Each row of a before or after table is a point. One or more steps were done to the points. Then noise was added and the rows were shuffled. The steps act on columns, c1 being the first. Write out the steps. A step turns or swaps two columns, mirrors them in a line or flattens them onto one, adds a multiple of one to another, or multiplies or shifts one. Angles are multiples of 10 degrees, from the lower column toward the higher: turns from -170 to 170, lines from 10 to 170 but not 90. Use the fewest steps. Two steps may share a column if one is a turn and the other turns, adds or multiplies; they go together, in the order done. Otherwise the lowest column goes first.
In the rows, zero is written as 128.

Before, 12 rows:
[[136 116 111]
 [111  91  85]
 [186 174 103]
 [ 75  89 165]
 [135 117 106]
 [128 116  98]
 [144 118 110]
 [145 163 144]
 [109 147 190]
 [127  97 118]
 [ 74 165 172]
 [ 88 145 138]]
After:
[[185 155 172]
 [124 192 165]
 [102 144 117]
 [150 136 188]
 [140  57 104]
 [151  99 143]
 [113 126 110]
 [119 140 100]
 [104 161  86]
 [163 154 137]
 [112 127 105]
 [113 119 112]]
Steps: turn c1 and c2 by -120 degrees

Before (10 x 8):
[[104  67 105 126 154 130 145  71]
 [ 95 114 133  65 151  60 124 132]
 [ 96 107 135 153 137 109 124 119]
 [132 118  76 135 197 138 127 116]
 [121 101 166 126 176 147 171 122]
 [ 86 152 156 118 156 129 183 117]
 [142 113 142 117 120  91 164 116]
 [ 89 134 171  98 143 133 152 143]
 [115  97  44 118  98 171 128 157]
 [163 133  72 135 137 140  67  85]]
After:
[[101 191  85 127 114 131 144  83]
 [114 167 163 126  82 145 170 111]
 [ 86 109 152 117  95 128 186 109]
 [ 92 150 135  64 109  63 125 133]
 [166 125  64 134 114 138  63 110]
 [ 93 145 130 155 121 110 123 121]
 [140 143 140 116 141  91 162 109]
 [116 150  59 117 163 172 129 188]
 [132 153  73 133  63 142 131 135]
 [ 88 126 177 101 114 130 154 127]]
Steps: turn c2 and c5 by -170 degrees; turn c3 and c8 by -20 degrees

Before (9 x 12):
[[160 130  87 164 150 149  88 169 123 116  76 100]
 [153 127 115  98  96 130  89  79 140 155 119 140]
 [133 159 166 159 115 135 164 122 175 156 106 155]
 [104 139 164 137 152  90 160 105 145  87 139 130]
 [ 96  93 150  96  73 141 195 142 113 146 121 121]
 [185 110 155 147 135 100 127 166 181 121 154  68]
 [157 128 133  77 140 158 138 102 113 136 132 134]
 [196 125 130  93 117 143 135  90 105 124  93  93]
 [124 149 137 118  78  93 165 149 157  77 157  83]]
After (9 x 12):
[[ 71 118 131  95 117 148 121  89 100 123  87 179]
 [153 152 166 138 158  85 169 104 144  88 139 128]
 [111 203 162 159 111 124 189 124 173 152 105 106]
 [101 123 114  95  99 126  96  78 137 158 116 130]
 [ 94  88 155 146 136 123 153 165 180 122 156 214]
 [ 98 126 141  73 143 157 131 101 109 133 132 122]
 [103 129  88 166 150 159  91 165 124 119  72 161]
 [153 181 131 118  78 110 178 149 155  78 160 179]
 [159  37 145 100  75 145 190 138 110 146 118 124]]
Steps: turn c6 and c12 by 20 degrees; turn c1 and c12 by 160 degrees; multiply c2 by 2.5; add 0.5 times c9 to c7

Before:
[[125 180  72  71 117 105 123  92 118 113 153  97 129  79 165  82 176 106
   54 147]
 [ 91 123  88 112 114 109  58  86 133 168 211 152 130 114 150  73 160 137
   96 126]
 [111 114  96 176 115 172  87 139 153 169 110 102 127 116 130 117  80 154
  133 144]
 [156 118 154 150 120 140 153 181 142 161 122  99  84 114 157 122 130 136
  134 160]
 [133 127 122 140  67 154 113 141 112 176 106 123  99 124 143 121  92 164
  156 216]
 [135 156  75  68 115 130 145 103 159 161 140 151 130 131 139  89 179  93
   99 107]
 [129 130 104  99 158 136 156 132 109 170 104 165 128  73 173 127 159  94
   98 136]
 [191 136 175 179 107 166 114 169 150 177  84 121 146 101 138 140 104 121
  157 205]
 [191 158 134 144 128 147 149 129 119 157 101 131 113 118 165 190 138 137
  130 136]
 [134 112 167 140  80 151  70 154 140 167  90  98  90  93 107 157  93 137
  174 168]
 [ 90 157  82  97 134 123 105 120 105 150 183 116 130 140 102 113 158  96
   71 158]
 [ 95  99 108 141 107 132  85  79  88 108 167 119 135 146  95  64 119 112
  129 126]
 [115 111 151 104 140 173  73  96 109 149 138 102 128 147 102  80 108 166
  106 151]]
After:
[[134 112 169 175  80 152 163 154 141 167  91  97  91  92 106 159  93 138
  173 170]
 [110 114  95 190 115 172 128 137 154 170 111 103 126 117 130 117  80 156
  132 145]
 [155 119 156 127 121 139  96 181 143 161 121  98  84 115 155 121 130 136
  132 161]
 [115 110 152 143 140 174 184  95 109 150 139 102 128 147 103  79 106 167
  104 149]
 [129 129 104  89 157 136 125 131 107 171 105 165 127  73 173 128 159  95
   98 136]
 [ 96  99 108 166 106 132 152  79  89 108 164 119 136 145  96  65 120 113
  127 126]
 [191 159 135 126 127 147 103 130 119 157 102 130 112 118 164 191 139 137
  129 138]
 [ 90 122  88 162 113 110 192  87 133 166 211 153 128 115 150  72 161 136
   95 124]
 [191 135 175 178 107 165 107 170 151 178  84 121 148 101 138 140 104 120
  157 204]
 [132 127 121 148  69 154 132 141 111 177 107 123  99 123 144 122  92 164
  156 216]
 [ 90 158  82 119 136 123 165 122 106 150 183 115 130 140 101 112 157  95
   72 158]
 [136 157  76  73 116 129 153 103 159 160 139 151 131 133 139  88 179  94
   99 107]
 [124 179  70  87 116 106 167  91 118 112 154  99 129  79 166  82 175 106
   55 145]]
Steps: mirror c4 and c7 in the line at 160 degrees

Before (11 x 32):
[[139 112 160 123 122 132 142 117 131 167  94 117  90 143  81 166 119 143
  167 158 129 129 122 126 128 155 110 160 111  82 102 111]
 [148 102 219 117 134 125 146  91  97 162 105 116 117 102 207 137 122  39
  132  85 147 136 137 144  85 167 115 155 188 126 106 112]
 [ 90 172 132 128 127 158 137 141 112 155 112 114 107 127 192 175 137 143
  114 155  10 124 149 172 161 151 132 163 108 138  99  96]
 [148 124 132 115 107 144 118 114  92  95 115 115  96 100  89 147 193 135
  133 162 154 125 132 162 154 113 153 168 121   7 136 102]
 [107 121 153 158 110 135 134 189 121 160 100 143  92 149 116 138 117 140
  121 172 145 143 117 134 147 111 126 149 176 121  87 112]
 [ 70 111 129 168 123 133 122 131 122 140  98 199  78 119 136  84 186 113
  190 102 150 128 115 156 152 132 110 135 172 121  86 133]
 [109 102 138 118 110 171 118 121 217 144 102 119 188  99  98 116 152 128
  141 127 153 197 187 140  30 112 110 142 102 118  92 138]
 [152 137 137 128 196 156 115 157 161 165 125 121 145 140 138 116 141 149
  152  84 154 124 143 126 163 176 111 164 109 113  90 139]
 [ 94 100 131 210 112 143 146 134 175 122 169 149  81 138 155 102 124 116
  118 114 133 128 122 130 150 115 153 166 187 138  86 117]
 [135 129 136 115 115 145 147 137 164  82  93 137  93 118 124 145 142 149
  116 159 145 135 121 126 112 115 120 156 130 127 163 136]
 [141 207 149 120 191 131 138 138 135 105 108 111 151 109 150  61 128 128
  110  36 105 127 146 132 109 158 111  87 108 126 158  70]]
After, 11 rows:
[[170 169 127 123 122 157 134 145 152 153 110 111 105 124 191  89 136 147
  113 157 212 124 151 174 164 115 136  37 105 122 101  95]
 [114 140 118 122 199 155 115 156 173 164 122 120 144 141 140 154 145 150
  157  88  87 127 140 125 161 169 111 113 113 140  88 139]
 [150 123 107 116 109 144 120 113 117  92 116 112  96  98  91 148 191 136
  128 157  88 125 135 166 150  92 153 107 116 251 135 102]
 [108 101 124 210 113 140 146 134 110 123 165 145  82 135 156  95 127 113
  117 111 106 124 122 127 149 172 152  93 185 120  83 116]
 [ 58 206 109 120 187 126 136 141 152 103 106 107 147 114 153 139 130 129
  110  31 170 122 144 129 111 143 112 154 105 125 160  73]
 [119 100 115 114 110 173 115 124  94 141 106 118 190  99  99 109 155 128
  140 129 101 199 187 143  28 217 109 134  96 137  93 141]
 [148 128 118 115 116 146 147 138 112  84  92 134  97 121 125 135 138 148
  114 156 102 133 117 131 115 160 117 113 130 128 163 137]
 [139 103  39 114 135 126 145  88 170 159 103 117 119 101 203 153 123  37
  130  91  96 133 134 143  86 105 115 118 193 114 105 115]
 [ 84 110 125 163 122 132 124 128 126 140  99 193  79 123 132  73 184 110
  189 101 107 128 115 162 154 124 111 131 175 136  82 132]
 [165 110  90 124 117 131 139 117 154 169  97 119  87 143  81 142 118 145
  167 158 108 129 124 130 131 133 111  98 109 169 107 112]
 [140 116 103 160 111 134 133 191 112 163 102 150  87 145 121 105 117 140
  120 173 107 151 112 132 146 119 122 120 172 133  92 113]]
Steps: swap c1 and c16; turn c3 and c30 by -170 degrees; mirror c9 and c26 in the line at 50 degrees; turn c21 and c28 by 150 degrees

Before, 9 rows:
[[ 91 199 151 122 149 111 126 108 156 203 123 134  98 133 133 145  95 183
  132  89 153 119 142 148 104  88 153 140  99  49 184 111 108 163  88 121
   82 183 112 140 114 104 180 172  90  84 109 105  88 177 129 137 145 101
   77 152 149  91 141  88 125 167  87 152]
 [103 210 134 147 149  97 145 115 117 162 113 158  53 127 165 129 107 171
  137 149 137 153 132 118 158  62 174 137  80  81 158 160  86 118 128  98
   98 183 121 165 136  90 173 170  83  98 122 153  57 130 129 169  99 121
   74 157 164  74 107  79 117 217 139 163]
 [169 128 113 184 171 115 130 151 151  91 125 127 127 110 111  66 135 142
  136  92 117 118 103 111  87 170 107 151 151 191  95  83 175  92 136 141
  110  79 150  90 114 145 108 108 126  92 154 129 136 137 115  63 185 138
   77 189 163 139 100 150 132 105 126 133]
 [167 148 102 161 109 123 171 144 151  89 133 160 138 118  91  82 130 102
  144  98 134 113 140  91 104 185 105  91 155 149 115  82 158 111 166 132
  131 120 141 110  89 120  88 118 159  91 114 139 117 102 116  86 147 144
  138 155 147 135 108 164 103  71 134 106]
 [179 109 111 155 134 105 156 133 174  90 120  99 157 105 103  90 142 131
  118  79  98 104 118  78  73 140 121 129 189 160 116  95 148 129 198 165
  109  82 134 124 131 159 101 109 129  89 136 104 109  93 102 118 142 136
  105 177 168 133 114 179 105 144 140 134]
 [177 159 110 149 149 107 114 156 140 109 108 123 132 113 121  94 164 138
  140  85 117 122 154 129  84 150 145 129 148 188 125 100 174 154 151 173
  153  94 106  92 112 119 110 106 150  98 145  83 100 160  88 120 180 156
  117 180 162 141 151 157  97 140 133 141]
 [170 121 120 132 151  86 137 136 159 114 130 111 142 101 115 113 120 112
  107 102 106 121 102 115  73 171 133 135 104 174 140 119 177 137 161 136
  160  83  98  86  97 132 128 105 149  77 139 128 166 107 100 107 154 138
  101 187 141 142  96 134 147 130 133 144]
 [112 188 110 126 135  91 128 101 137 136 141 148  83 120 158 134 101 157
  110 109 136 114 176 119 139  23 153 115  86  95 156 148 100 104 105 119
   69 170 107 173 148 103 188 173 109 132 144 129  74 152 105 128 122  92
  104 167 108  76 111  67 143 188 152 139]
 [141 154 125 174 137 135  97 139 111 145 135 134  90  74  96  73 111 156
  200 146  70 169 153 140 119  64 114 157 101  84 127 131  92  78 131 102
   96 108 156  87 172 142 173 123 132 181 170 193 190 126 143 111  68 190
  142 106 117 115  84 163 186 124 108 136]]
After:
[[176 159 111 146 149 107 114 157 140 109 115 122 132 113 120  95 163 139
  140  84 118 122 154 137  84 148 144 129 149 187 124  99 175 152 149 174
  154  96 105  92 113 119 110 106 148  99 144  80  99 160  87 120 180 154
  118 179 163 142 151 155  95 141 132 132]
 [169 121 120 132 152  86 137 136 160 114 130 111 143 102 117 113 121  91
  109 102 105 122 103 119  73 171 133 135 103 174 141 120 176 139 161 136
  160  82  99  85  97 134 129 105 146  78 140 127 166 108 101 107 153 138
  101 188 142 141  96 134 147 130 132 138]
 [142 155 125 173 136 136  97 141 109 143 132 135  91  72  98  72 111 151
  201 145  70 168 153 144 118  65 114 158 102  82 125 130  92  76 129 102
   94 108 154  86 171 141 173 123 133 181 169 192 190 126 143 109  71 189
  143 107 116 115  83 164 185 124 106 145]
 [ 91 199 150 122 149 111 125 109 156 202 123 133  98 133 133 144  95 152
  132  89 153 117 141 143 105  87 154 140  98  46 185 112 110 162  90 120
   83 181 111 139 114 103 180 172  89  85 109 105  89 177 129 138 145 100
   79 152 150  92 141  89 125 166  87 180]
 [169 127 112 184 171 113 130 152 151  93 124 128 127 109 111  65 135 121
  137  93 116 117 103 117  87 169 107 151 150 190  96  84 174  93 136 141
  110  79 150  91 113 144 109 110 125  92 154 129 136 137 114  61 185 136
   76 189 165 137  99 150 132 104 126 153]
 [178 108 113 154 133 103 156 134 174  90 122  98 160 106 102  91 142 120
  118  80  98 105 118  81  74 139 118 131 189 158 114  94 148 127 197 166
  108  80 134 124 132 159 101 110 129  90 136 105 108  93 101 119 141 136
  107 177 170 134 113 179 107 143 139 137]
 [104 211 134 146 150  96 145 115 115 163 117 161  53 128 165 129 106 131
  138 148 135 153 132 115 159  61 173 137  81  81 160 161  85 118 129  99
   97 184 122 165 137  89 173 169  83  99 120 152  56 130 129 172  99 123
   74 156 165  75 107  79 117 215 138 182]
 [112 188 112 126 135  90 127 103 136 136 139 149  83 120 158 135 101 164
  110 107 137 115 174 112 139  22 154 113  85  96 154 148 100 103 105 118
   69 168 107 171 146 103 190 172 109 133 144 129  74 152 105 129 122  94
  104 168 108  76 112  67 144 190 152 135]
 [167 150 102 159 111 122 170 145 152  90 131 158 138 120  90  81 131 134
  145  99 135 113 139  98 104 183 104  91 156 150 115  83 157 111 165 132
  132 121 141 111  89 122  87 120 158  90 113 140 117 102 115  87 148 146
  138 156 147 136 108 166 102  70 134  89]]
Steps: add 0.3 times c8 to c24; multiply c11 by 0.7; add -0.7 times c23 to c64; turn c18 and c64 by 50 degrees

Before (12 x 64):
[[ 79 113 118 144 115 131 138 152 124 127 162  97 136 104  95 153 103  96
  122 108 154 114 126 171 166 144 118 171 100 161 130  84  99 100 135 162
   90 138 158 198 119 176 124  95 133  93  87 166 147  71 118  97 141 188
  113 146 145  82 115 142 148 110 113 104]
 [147 191 147 127  92  67 126  91 107 109 174 128 141 150 129  94 103 143
  148 125 193 171 106 130 156  96 118 121 124 136 169  94 144  88 103 128
  144  93 115 124 176  89 112 177 129 100  89 104 134  85 117 141  89 184
  158  86 131 168 121 155  90 126 139 126]
 [ 80 172 160  80 128 136 120  83 135 107  96 105 140 121  93 107 110  90
  125 126 103 136  96 162 103 107 132 166  78 112 161 151 110 168 116 124
  138 164  92 202 160 137  83  99 163 140 123 156 134  91 118 142 127 194
  142 132  74  76 106 109 123 112 115 109]
 [108 172 151  98 124  64 121 144 118 173 183 119  76  98  92 118 140 131
  139 140 117 101 158 122 124 148 119 176 168 175 132 139 110 159 178 125
  162 104 148 166 112 102  99 144 155  80 105 151 125 127 123 139  99 112
  112 157 126 120  97  90 142 149 162 132]
 [104 142 139 158  84  72 101  81 148 110 182 156 125 155 144 155  94 180
  142 124 139 131 116 169  85  96 120 190  74  86 157 122 174 161 125 153
   97 161  69 112 153  89 113 189 117  91  85 153 166 119 112 110 117 179
  130 121 106  78 108 169 140 150 136  66]
 [154 176 135 149 125  67 163  86 145 105 134 126 100 100 117 155 126 159
  126 137 122 102 145 103 123 118 142 184 146 155  89 113 184 150 163  96
   83 149 145 148 119 120 119  95  88 130 113 108 157 141 161 140  87 170
   86 152 117  81 165 146 105 150 110 160]
 [162 149 108 100 102 130 143  80 108 179 167 129  91 135  73  85 132 182
  212 172 107 138 151 165 111 146  73 181 100 170 113  84 115 104 141 105
   74 104 112 112 110 123 174 179  99 136 142 152 137  86  97 101 125 134
  121 125 118  91 160 165  81 147 173 155]
 [110 129 121  80 142 106 140 119 163 183 130 166 102 142 146 163 107  92
  125 145 109 174  82 104  85 105 146 148 142 168 152 123 167  86 166 114
  129 158  75 126 116 118 137  94 113 137 125 111 161 126 137 144 131 109
  112 103 130 133  96  87 130 114 193  76]
 [167 142  97 151 110 145  96 160 185 177 174 180 149 115 160 155  98 148
  123 137 114 158 141 101 146 135  77 102 130 160 156  81 183 129 157  94
  106 171 150 167  89 140 124 126 151 160  85 160 149  64 172 152 102 108
  148 138  83 147 127  96 152 144 147  75]
 [125 105 106  64 165 109 112 150 111 172 111 158 143  88 153 174  90 126
  190 163 129 150  87 191  73 152 108 166 105 162 145 103 175  84 137 152
  137 144 105 164 115 102 118 153 142 153  84 128  81  95 140  99  86 132
   71 162 103 155 171 171  76  86 132 106]
 [ 94 157 175 150 126  83 108 168 134 174 144 132 138 120  83 107 149  89
  172  87 137 102 124 184 153  84 146 107 161 109 159 145 128 149 129 147
  122 124 100 167 155 129 137 138  99 144 156 114 137 142 127 124 169 102
   89 171 110 110 186 148  89 118 148  97]
 [ 85 102 136 127 169 107 146 141 194 127 120 130 144 102 102 178 117 146
  196 124 183 127 124 160 147 112  78  93 144 103 169 148 142 144  98 146
  123 182 154 171 155 109 136 151 163 169 151 110  83  66 135 115 156 167
   94 153  91 126 132  99  87  83 156 107]]
After (12 x 64):
[[114 131 123  79 143 106 143 120 162 187 130 163  97 143 165 164 150  92
  107 147 113 176  83 102  90 105 147 135 142 119 156 126 168  79 162 111
  127 159  78 130 114 115  86  91 115 139 124 113 156 119 138 145 127 108
  136 102 132 134  97  88 135 117 199  75]
 [141 192 146 127  94  66 125  86 106 108 175 130 141 152 129  96 159 140
  128 123 192 169 105 128 155  93 118 107 128 102 171  97 143  91  97 131
  139  83 117 126 177  93 131 176 137 100  56 100 136  87 117 139  90 182
  127  93 132 174 120 155  92 122 145 130]
 [150 178 133 147 122  65 170  91 146 110 136 131  97 103 102 155 127 159
   69 132 124 102 141 104 123 119 145 144 144 111  89 114 182 149 164  92
   77 178 148 107 120 123 112  92  94 126  99 107 154 144 161 137  85 175
  113 151 117  86 169 145 107 156 112 167]
 [ 96 157 175 154 135  83 106 171 132 174 153 132 140 120  38 107 103  87
  143  87 135  96 124 179 154  82 151  84 157 153 160 148 122 150 130 147
  117 149  99  95 155 131 139 136  99 141 190 119 137 134 125 122 172 100
   96 171 111 113 183 143  94 118 149  95]
 [ 78 171 163  82 125 136 122  79 135 108  88 105 143 126  55 110 137  94
   91 123 104 138  91 160 103 105 133 141  85  70 169 150 107 162 121 121
  137 147  94  51 162 136 177  96 156 144 120 153 135  94 118 143 120 191
  156 133  71  73 102 113 127 110 107 111]
 [100 146 135 161  87  71  98  84 146 113 180 151 125 152 161 152 157 183
   65 127 142 134 119 166  88  97 119 122  75 131 164 121 174 159 125 158
   98 153  71 138 154  90 177 192 128  96  41 151 165 121 119 114 113 182
  149 119 101  81 108 170 139 149 137  69]
 [123 104 104  64 168 109 109 150 114 169 110 157 143  87 178 176 163 123
   90 161 133 146  86 192  72 155 106  75 104  96 144 104 183  86 138 154
  135 176 104  84 115 107 107 151 138 156  34 131  85  97 136  93  89 133
   94 162 108 155 168 172  78  89 131 103]
 [108 173 150 100 131  64 122 144 118 175 181 124  74 100  53 119 112 134
   83 143 119  99 155 122 118 147 117 127 168  66 136 138 112 156 174 131
  161 114 144  92 114 100 108 144 163  78  77 149 126 126 123 135  97 117
   99 158 123 124 100  97 146 150 165 127]
 [164 142 101 150 109 146  97 157 185 177 169 179 148 117 196 160 151 150
  158 139 110 156 144 100 146 130  76 131 129 113 159  79 180 128 161  90
  109 150 149  86  91 141 103 124 161 164  43 158 150  62 177 154 105 112
  164 141  84 152 127  94 150 141 145  75]
 [ 86 105 139 127 172 113 140 139 192 131 115 124 136 102  78 179 133 143
  149 125 182 126 123 159 143 111  81  56 141 149 172 149 138 149  96 147
  124 193 151  93 152 107 142 156 159 170 175 107  80  60 130 107 154 167
  139 154 100 122 137 101  83  79 154 108]
 [ 80 114 126 146 115 135 138 149 122 128 162  96 141 107  60 149 139  95
   83 112 153 113 125 174 166 144 116 141  98 106 130  79  99 102 128 166
   91 146 155  54 118 176 105  92 140  94  41 165 152  74 118  97 139 188
  132 150 149  82 115 142 148 113 112 107]
 [162 147 104  98 102 134 138  83 106 183 172 132  85 132  16  78 122 181
   56 174 109 139 152 167 112 145  68  54 103 173 114  85 114  99 143  99
   75 117 112 144 109 123  52 178 107 135 156 149 138  87  98 103 129 137
  110 126 120  92 162 167  79 147 172 153]]
Steps: turn c11 and c45 by 10 degrees; multiply c15 by 2; turn c17 and c40 by 170 degrees; mirror c19 and c28 in the line at 130 degrees; multiply c43 by 1.6; turn c30 and c43 by -120 degrees; turn c38 and c55 by 40 degrees; multiply c47 by 2

Before, 9 rows:
[[125 126 155 140 122 111 122 116 126 120 132 151 126 119 119 112 123 121
  131 145 130 120 138 145 108 134 136 116 124 115 125 125 123 131 148 129
  127 132 120 121 135 114 136 134 132 107 129 130 137 133 144 125 137 128
  135 128 117 126 136 126 128 143 130 133]
 [122 144 116  61 141 113 124 117 121 135 128 149 125 126  87 111 154 145
  128 150 131 126 138 135 135 129 129 135 100 156 117 152 124 136 130 117
  137 111 124 132 128 148 143 133 124 136 142 122 136 133 124 151 137 134
  109 133 141 122 150 140 157 117 131 135]
 [141 127 122 155 135 133 124 123 167 140 110 149 129 143 130 112 131 128
  132 128 132 128 138 116 129 126 120 116 139 118 133 127 125 121 131 120
  131 138 166 114 123 122 140 108 126 111 140 119 127 134 126 129 144 136
  121 128 116 136 132 148 118 132 113 128]
 [124 130 123 154 132 109 116 115 125 136 133 112 108 143 122 128 126 140
  117 154 143 119 134 138 123 122 125 129  99 138 122 117 135 126 131 116
  165 115 112 132 128 145 120 138 133 126 125 127 133 132 150 152 147 132
  139 139 125 118 138 129 118 148 105 135]
 [147 130 146 108 136 111 124 114 126 124 116 146 118 120 134 118 111 130
  125 154 133 142 113 129 137  91 136 124 113 116 120 177 139 138 134 122
  114 139 118 108 135 114 135 135 119 141 134 143 143 126 144 128 133 145
  142 127 126 138 154 121 137 124 143 133]
 [120 133 144 139 138 114 126 120 114 133 105 147  93 148 135 118 126 143
  130 153 127 135 127 133 128 123 110 130 127 122 110 125 118 151 138 135
  120 127 121 127 120 115 143 126 132 135 130 120 124 114 134 125 144 143
  129 132 116 117 135 178 123 117 139 132]
 [143 140 133 142 139 126 144 124 143 128 159 132 128 130 133 122 108 124
  134 120 128 155 139 123 113 127 130 127 249 124 131 143 126 150 130 138
  127 130 123 132 134 116 121 130 122 124 106 123 150 121 123 122 114 111
  130 135 117 112 132 131 118 130 131 132]
 [119 124 118 157 138 135 134 151 121 132 108 150 125 129 131 114 123 122
  129 151 134 123 131 136 130 137 134 130 116 132 124 112 128 105 131 140
  126 135 121 125 127 116 133 115 132 140 136 164 152 127 121 152 147 143
  131 138 123 112 133 121 117 124 136  99]
 [128 133 120 158 120 115 122 115 131 129 136  95 122 123 122 128 121 137
  102  89 140 121 117 120 123 138 104 124 121 122  94 144 123 141 138 106
  116 139 147 128 126 140 131 139 180 118 125 122 148 133 168 153 148 133
  136 127 120 148 139 134 128 116 138 130]]
After, 9 rows:
[[124 131 124 155 134 109 115 115 125 137 142 111 109 143 121 128 125 141
  117 154 150 119 134 138 124 122 125 130  98 138 122 117 135 119 131 116
  165 138 143 132 128 135 135 138 133 125 125 126 133 133 150 152 146 132
  139 140 125 121 138 129 119 147 105 117]
 [127 133 119 157 120 115 123 116 131 128 153  95 122 124 122 127 120 138
  101  89 144 120 117 120 122 138 104 125 122 121  95 145 123 129 138 106
  116 119 105 129 127 132 148 139 180 117 123 122 148 133 168 154 148 132
  137 127 120 143 139 134 128 116 138 130]
 [143 140 132 142 139 125 144 124 144 127 220 133 128 131 134 123 108 124
  134 120 122 155 139 123 112 126 131 127 250 124 130 143 126 108 129 138
  127 126 117 132 134 118 126 130 122 124 105 123 150 121 124 122 114 111
  130 135 118 117 132 131 117 130 130 127]
 [142 127 122 154 135 134 125 123 167 141  74 149 130 144 130 112 132 128
  131 127 129 128 139 117 130 126 120 115 139 118 132 127 126 158 131 121
  131 119 104 114 123 122 147 109 127 110 140 119 127 134 126 129 145 134
  122 128 116 133 131 148 117 131 113 132]
 [120 132 143 139 139 115 126 120 113 133  59 147  93 148 136 119 126 143
  131 154 121 135 127 132 128 124 110 130 127 122 110 126 117 107 138 135
  119 127 119 128 120 116 154 127 133 136 130 120 124 114 133 125 144 143
  129 131 115 119 134 178 124 115 139 123]
 [119 124 118 157 138 135 133 151 120 132  68 149 125 129 131 114 124 122
  128 151 127 122 131 137 130 137 136 130 115 132 125 110 129 141 131 140
  126 131 149 124 128 115 141 114 132 140 137 164 153 128 121 151 146 143
  131 137 122 117 133 120 117 124 135 158]
 [122 144 116  61 141 113 124 117 120 135 127 149 124 126  87 112 155 145
  128 151 141 126 138 135 134 129 129 135 100 156 116 152 125 119 131 118
  136 142 127 132 128 143 176 133 123 136 142 121 137 133 123 151 137 134
  109 132 141 123 150 140 157 117 133 115]
 [146 131 146 108 136 111 124 113 126 124  92 145 119 119 133 119 110 130
  124 153 125 142 112 129 137  89 137 124 113 116 120 177 139 115 134 121
  113 116 129 108 134 114 175 136 119 140 135 142 143 125 144 129 133 145
  142 127 126 135 154 121 137 124 143 128]
 [124 125 154 139 122 111 122 116 125 122 139 150 125 118 118 112 123 121
  132 143 123 120 137 146 108 135 136 115 124 115 125 126 123 120 149 129
  127 123 132 120 136 115 149 133 132 108 130 129 136 132 145 124 137 128
  134 128 117 127 136 126 129 143 129 125]]
Steps: multiply c11 by 3; turn c21 and c42 by -30 degrees; turn c34 and c39 by -140 degrees; turn c38 and c64 by 160 degrees; add 1.5 times c59 to c43; multiply c58 by 0.7
